Every row gives one point. Each copy is the shape, with its points in the same order, turned, moved and blurred by noise. Is it also mirrored, or only turned?

Shape (6 x 2)
[[  5   0]
 [ -8 -13]
 [ 13  53]
 [  3 -27]
 [ 16  -2]
 [  3   1]]
Copy 1 (6 x 2)
[[ -8 -15]
 [  1   3]
 [-51 -45]
 [ 16  -1]
 [ -1 -23]
 [ -8 -15]]
Copy 1 is: mirrored
Copy 2 (6 x 2)
[[ -9  -2]
 [  8   3]
 [-60  16]
 [ 17 -13]
 [-12 -12]
 [ -9   0]]
Copy 2 is: mirrored

Shape (8 x 4)
[[ 14   1   8 -12]
 [ 11 -34  -4  53]
 [-19 -26   2  -7]
 [-21  42  -6   4]
 [  9  -6  -7   7]
 [-15  -3 -13 -12]
 [ -1  25 -33   9]
 [ 22  -8  12  37]]
Copy 1 (8 x 4)
[[ 17  -3   6   1]
 [ -3 -55  12 -50]
 [ 12  14   2 -39]
 [-24   5 -35   8]
 [ 14 -16  -6 -18]
 [ 15  10 -18 -20]
 [  4 -21 -44  -3]
 [ -4 -45  16 -18]]
Copy 1 is: only turned
Copy 2 (8 x 4)
[[  1   8 -26   1]
 [ -8 -52  13 -17]
 [-22  13   1 -34]
 [  2  31  29  20]
 [ -7  -6  -6  -4]
 [-23  14  -3  -9]
 [-20   7  16  32]
 [ 21 -34  -1  -6]]
Copy 2 is: only turned
Copy 3 (8 x 4)
[[ -8   7 -12 -14]
 [ 60  24 -34   0]
 [ 23 -18   6 -18]
 [-15 -17  -7  36]
 [ 10  -2 -23  -4]
 [  3 -27  -8  -7]
 [ -3 -23 -39  20]
 [ 27  32 -26   6]]
Copy 3 is: only turned

Shape (12 x 8)
[[ 20  17  23   5 -24  18 -19 -37]
 [ 14 -14 -34 -30  33   3  15  17]
 [ 27  16  50   3  -9  46  13   5]
 [ -8 -11 -20   0 -12   5  27  -9]
 [ -9  16   2  -8  22 -19  30 -18]
 [ 34  -5  18  37 -15   5   0  -7]
 [ -2   1 -36   5  11  -6   0  22]
 [ -7  13 -18   8   7  -1  24  19]
 [ -9 -17 -24  -9 -24   1  11  25]
 [ -8   1 -19  -4 -20 -52  -7   3]
 [-48 -40 -13 -34  36   6  -9   5]
 [  7  -4  32   3 -30  -9  22 -19]]
Copy 1 (12 x 8)
[[-45 -21  18  -4  -8   5 -11 -42]
 [ 20 -12 -21 -22  38  16 -22  22]
 [-45 -48   2  11  26  20  27 -30]
 [ 10  -9 -17  21   4  21 -24 -11]
 [ 28   4 -11 -10  17  18  -1 -36]
 [-11 -43  28  19   1 -13  -4 -22]
 [ 24  -3  10  -3   7  20 -13  25]
 [ 26 -11   0   6   8  32   5   2]
 [  4  -8 -22  18  -8  17 -10  27]
 [ 27   8  -6  -8 -37 -13  -5   3]
 [ -2  53 -27   2  45   8 -14  22]
 [ -9 -21 -16  19 -10  -8   8 -43]]
Copy 1 is: only turned
Copy 2 (12 x 8)
[[ 25 -31 -32   2   6 -15  18  37]
 [-39   2  35 -10  -7  15  29 -14]
 [ 12 -23 -42  15 -54 -23  24   7]
 [-18 -17  -7  29  22  -1  32 -15]
 [ 14  18 -15  16  10  19  49 -15]
 [  8  -5 -12  26  -5 -50  18  28]
 [-32  23  -1  -1  14   0  16 -13]
 [-23  18 -15  11   3  -8  33 -20]
 [-31 -14   1   7  19  -9   1 -38]
 [ 16  10   9 -11  48 -26  17 -26]
 [-15  -2  17   5   3  60 -20 -32]
 [ 31 -19 -13  33   3 -24  32  -9]]
Copy 2 is: only turned

Shape (15 x 9)
[[ 14 -18  36   6  -7  16   4 -12  -2]
 [ 29 -30   8   7 -11  35 -20 -13  -6]
 [ -7  -3 -26  30  20  -8   5  -8   5]
 [ 10   0   6 -21  42   8  14   0  37]
 [ 17  -4   9  17  13  10 -30  13 -20]
 [ 13 -17  -6  -3  -2  -9 -10  11 -12]
 [  6 -23   4  19   3  26   3  15 -23]
 [ -5  22 -25  -2  16  -7  18 -23  20]
 [  4   4  -4 -15  36  20   4  -3  23]
 [-15  21 -22   4  -7   5   6   4  -4]
 [-17   1  -9  -2  16 -16  -3  19  18]
 [ 22 -32  11   3  12  16 -24   5 -51]
 [-38   5 -21  -6  23  -1   0 -20  16]
 [-18  27  -7   4  20 -10   4 -11  13]
 [ 12  -8   5 -21  39   9  16 -10   9]]
Copy 1 (15 x 9)
[[-20  12  31  31  24   0 -25  10   6]
 [ -9  31  33   1  18   0 -48  25 -10]
 [  7  -5 -12   0  -6  42  -9   3   5]
 [ 21  -1  35  26 -24   8 -14 -31  -8]
 [ 10   9  15 -16  28   1 -34   5  16]
 [ 10  16  -2   1  23   1 -12   2 -11]
 [ 18   6  16   9  23   4 -22  36   9]
 [ -3 -22   7   3 -21  34   1 -15 -19]
 [ 20  -6  35   9 -27  11 -14 -12  -4]
 [ -5 -24  -2 -10  -4   6   4  14 -10]
 [ 13   0 -14   8  -8  -1   5 -15  10]
 [ 19  31  33 -17  50   5 -20  26   8]
 [ -9   3   7  -7 -34  25  22  -2   7]
 [ -5 -22   7   1 -15  20   5 -17   7]
 [ 22   3  44  17  -8  18  -5 -16 -10]]
Copy 1 is: mirrored
Copy 2 (15 x 9)
[[-25  -8  -4 -10 -18  15  -3   3 -33]
 [-35 -30  21   4 -17  21  14  20 -20]
 [ 19  10  -7  23  12  13  20  18   7]
 [ -8 -22 -23  24  14  24 -17 -30  10]
 [-25   8  23  20   2  13 -12  30  -4]
 [-26   4   3  11 -13  -7   5  15  12]
 [-22  -2  -8  16 -25  24   0  43 -11]
 [ 29 -16 -17   0  20   5  10  -4  21]
 [ -5 -22 -13  17  15  30 -13  -9  16]
 [ 22  -4  -6  -4  -6   8  -2  24  24]
 [  6  16  -6  20  -4   9  -4 -10  27]
 [-60   5  10   8  -4  11   0  47  -7]
 [ 15   7 -13  -5  17  34  18  -6  33]
 [ 23  10  -5  -5  22  13  -5  -3  17]
 [-21 -18 -29  11  18  18  -9  -9   7]]
Copy 2 is: mirrored
Copy 3 (15 x 9)
[[-18   0  16  15  15   4 -27   6 -21]
 [-12  19  28  25  12  30 -32  -5   4]
 [ 24  21 -18   8   2 -25 -15  -1  19]
 [  9  32   3  -8   7 -15  16 -29 -36]
 [ 31   0   9   4  10  26 -24   9   1]
 [ 10  -5   7   5  17   9   1   1  18]
 [ -1   8  10 -14  16  13 -38   2  14]
 [  6  30 -37  15  -2 -23  14  -5  -6]
 [ 10  33  -7  -6  -2  -1   6 -28 -26]
 [  2  12 -33  -5 -17   0   0  11  15]
 [ 22   1  -3 -12 -12 -17  14  -5   0]
 [ 13 -16  11   4  39  39 -37 -10  13]
 [  9   8 -34   7 -24 -24  -1 -28  -1]
 [ 18  10 -34   5 -14 -19   3   1 -14]
 [  5  19 -10  -2  25  -8   1 -31 -28]]
Copy 3 is: only turned

Shape (15 x 12)
[[  1  22  13  11  21  38  -6   6  12  12  10   2]
 [-53   6  -3   9  34  40  -6 -15  20   1   9 -25]
 [ -3  -9   0 -15   7  40  30 -21  -8   6  34 -10]
 [ 32  -7 -11 -12   1 -49 -20  25 -14 -45  -5  -9]
 [ 29 -29   5  19  21 -43 -11  10 -17 -11 -10  10]
 [  2 -37  -6  -2 -21 -20 -24  21 -10 -25 -25  13]
 [ 26 -18 -11  10  -4 -31  -7   8  22  -2  -2  -7]
 [ 27   6  -4   0   2 -29   3  -3 -35 -17 -25  -3]
 [  4  -5  -1 -28  10 -41 -15  10 -15  10 -11   2]
 [ 10   6  29 -22   2   5  38 -29   5 -12 -15 -11]
 [-29   4  -1   0   3   9  30  34  14  -7  -6   1]
 [-10  -2 -12   6  21  26  29   4   2  10  -9 -25]
 [-24  20 -10  13 -13  14  21 -14   5   7   5  -5]
 [ -9   1 -28  -7  21  31 -11   4  17   7 -18  -7]
 [ 16  -2 -19  -7  29 -23   1 -11  -1 -20  -6  27]]
Copy 1 (15 x 12)
[[  4   3 -24 -34 -24   4   8   5   9  -9  16  13]
 [-34 -23 -27 -20 -39  13 -32  -2  -6  -8  40  19]
 [-21  -6 -25 -16 -58  -4   5 -21 -27  -9 -11 -10]
 [ 43  16  26  41  20  20  -9  -1 -14 -20  12 -37]
 [  9   0  27   9  39  23  12  -7 -22 -35  -2 -23]
 [ 15   6  43  25  18  22 -29 -16  -2 -12 -21   1]
 [ 13 -15   4  32  20  17  12  -1  -9  -2  -3  -9]
 [  6  19  14   0  16  15  -8  -1 -13 -12  -4 -52]
 [  1   8  24  14  22  -6   0 -32  -1  -3  20 -26]
 [-24   4  10  -2 -32 -26   2  28 -15   0  -7 -34]
 [-21  32  -1  10 -22  20  -2   1  -8  10  11  22]
 [-28   4  -8 -15 -32  30   0  -2 -17  13  14 -13]
 [-26  10 -38  -2 -19   3 -17  -5  -3   7  -9   1]
 [-11 -17  -9  -7 -28  31 -10 -15  29   0  20  -1]
 [ -8   8   5  22   8  15   9  -7   8 -44  10 -32]]
Copy 1 is: mirrored
Copy 2 (15 x 12)
[[ 31   8 -16   3 -12 -32  15 -10  24  23  10 -14]
 [ 26  34 -15   3 -60  -9  24 -20  29   9  -5 -36]
 [ 12  -3   1   5 -53 -13  13 -21   8  34  13  20]
 [ -7  23 -17 -19  27  23 -39   4 -38 -28   1   2]
 [-28  19  -3 -18  31  -2 -21 -21   7 -36  13   7]
 [ -4  15  -7 -23  21  49 -16   7  18 -15   6   3]
 [  9   3  -5 -26   4  -2 -45 -12   8 -20  -9   2]
 [-32  10  13   4  19  -2 -22   9  -8 -10   8  -1]
 [-17  25  -9   0   6  -3 -16  17   5 -25 -10  20]
 [ -2  -2  40 -22 -26 -21  18  11  -9   7 -10   4]
 [ 38  11   9  15  -9  15  26 -14  11  -7 -10   2]
 [ 11  12  12  13 -23 -10   5 -32  12  18 -18  -9]
 [ 20 -19  15  24 -40   0  -3   0  19   2   3 -15]
 [ 29  38  -5   4 -19  -1 -12  -3  33  28  -9 -16]
 [  8  36  23  -8   2 -14 -24   1   1 -24  28   4]]
Copy 2 is: only turned
Copy 3 (15 x 12)
[[-18  -5  27   6 -20  13 -13 -26  17  12  14   9]
 [ -5 -24  14 -18   9  10 -56 -36  20  36  13  12]
 [  1 -27   3 -22 -39 -20 -17 -21  -9  13  21  34]
 [ 15  51 -31  -4  20  -2  19  27 -10 -12  -8  -4]
 [ 38  27  -4   2  -2  21  16  10 -19  -6 -28 -10]
 [ 45  28   9  18  31 -15   3   9 -25 -10  12  -6]
 [ 22  -1  -8   9   4   5  18  26   0   5   1 -23]
 [ 17  18 -18   9   1  -1   4   0  -9 -38 -25  12]
 [  1  18 -11  19   6   5 -16  21 -38  -4 -17  -1]
 [ -2 -16  -5 -19 -29 -25 -26 -12  -5 -34  -1 -15]
 [ -2   2  17  10   7 -44 -16 -23   3  25 -13  -8]
 [  3 -25 -11   6  -8 -12 -16 -40   7  20  -4   6]
 [  1 -31  20   1  -2 -22 -22  -6  21   4  -7  22]
 [  4  -5  -8  29  -2   4 -31 -20  18  22  21   2]
 [ 28  32  -9   6 -24   3 -22  19   9   1 -15  -2]]
Copy 3 is: mirrored
Copy 4 (15 x 12)
[[ 33   0 -11  19  -5  17  -6  -8   4 -24   0 -12]
 [ 46 -22 -32  29 -13  -1  35   2 -14   8 -25 -20]
 [  2 -27   1  29 -11  23  11  34   6   2  19 -36]
 [-42  27 -15  -6  38 -20   3   7 -27 -33  34  38]
 [-11  26  -2   7  30 -14  15 -22  11 -14  47  36]
 [ -7  17  14 -10  32 -44 -11   1 -14  16  20  30]
 [-14  19 -22 -12  -7  -7   2   2   9  -2  34  37]
 [-41  10  11   8  22 -15   7 -21   9 -26  17   6]
 [-18  38   7 -23  24 -15  30  -1  -5 -14  19   1]
 [-18 -26  26   9 -31   1  24  -7 -16 -22  28 -11]
 [ 26 -18   0 -12  -1 -32   8  27  10 -30   0   0]
 [  4 -16 -26  20 -14 -18  15   5  21 -13   5 -25]
 [  1 -24  -3   6 -11   8  17   9  10  -1 -26   2]
 [ 17  -4 -35  -6  -3  -9  -7  -4  -5   3   0 -27]
 [-17 -11  -9 -20  39  11   9 -15  -4 -12  38   7]]
Copy 4 is: mirrored
